Each point is reached from the start by the listed moves, each made 0, 1 or 2 times, or once backwards (-1), plus a little noise. Say if it took an odd or an even number of moves. Then give how often each move was made.
In the rows, zero is written as 128.

Moves:
(1): [169 124 128 116]
(2): [128 171 122 141]
(3): [140 109 179 160]
Start: [101 117 132 106]
Points:
[103 157 126 113] => odd (0, 1, 0)
[ 84 167 219 209] => odd (-1, 2, 2)
[ 60 208 126 148] => odd (-1, 2, 0)
[168 172  74  60] => even (2, 1, -1)

Moves:
(1): [164 122 121 136 114 100 135 123]
(2): [116 170 112 138 126 108 114 140]
(3): [135 144 172 131 121 120 128 115]
(4): [114 111 121 152 120 138 102 131]
(5): [130 131 134 126 162 120 123 120]
(6): [149 147 127 134 129 161 132 133]
Start: [141 116 132 147 109 132 119 126]
Points:
[239  92 216 161  33  90 155  84] => even (2, -1, 2, 0, -1, 0)
[216 237 180 166  70   7 135 110] => odd (2, 2, 2, -1, 0, 0)
[190 231 107 151 133  78 121 138] => even (1, 2, 0, -1, 1, 1)

Moves:
(1): [131 128 132 126 133 117 142  99 146]
(2): [124 138 124 131 131 114 100 114 122]
(3): [123 123 138 126 141 136 132 123 126]
(4): [132 139 111 137 129 138 133 116 126]
(5): [136 140 120 124 153 127 117 137 118]
(6): [126 125 125 121 128 133 116 124 133]
(7): [126 144 134 116 119 123 135 125 135]
(8): [140 126 125 121 113 130 122 114 122]
Start: [137 121 127 132 117 129 134 125 115]
Points:
[161 144 128  85 105 161 186   7 161] => odd (2, -1, 2, 2, 0, 2, 2, 2)
[140 176 152  91 169  94  81 103  86] => odd (0, 2, 2, -1, 2, -1, 2, 1)
[133 112 139 140 128 101  76  96  87] => odd (0, 2, 1, -1, 0, -1, -1, 1)
[140 126 115 104  86 151 126 163 122] => even (-1, -1, -1, 0, 0, 2, 1, 0)
[117 122 121 150 133  88  69 130 107] => even (0, 2, -1, -1, 0, 0, -1, -1)
[157 215  73 132 137 123 104 139  77] => even (-1, 1, -1, 2, 2, -1, 2, 0)

Moves:
(1): [157 146 129 114 147 108 117 122 134 145 133]
(2): [121 137 131 148 135 131 110 116 130 133 132]
(3): [154 123 137 146 120 121 129 124 114 119 125]
(4): [107 104 112 119 110 141 111 123 109 139 168]
(5): [129 142 135 134 134 144 139 130 116 124 147]
(6): [118 141 111 128 121 130 116 117 141 137 154]
(7): [120 137 153 113 138 132 109 115 132 123 120]
(8): [134 119 125 131 120 146 112 122 136 116 131]
(9): [123 126 118 142 164 141 149 107 113 123 122]
(10): [125 148 117 135 124 138 116 143 130 120 124]
(11): [110 118 122 122 139 121 135 119 144 119 139]
Start: [129 133 131 130 121 124 124 137 137 133 125]
Points:
[103 177  67 189 191 149 102  80 173 126 209] => odd (1, 2, 0, 0, 1, 1, -1, 1, 1, 1, 2)
[137 138  41  76  80  89  55 157 209 152 207] => odd (2, -1, 0, 1, -1, 1, -1, 1, -1, 2, 2)
[227 150 167 101  81 133   7 146 128 141 136] => odd (2, 0, 1, 1, 0, -1, 1, 2, -1, 1, -1)
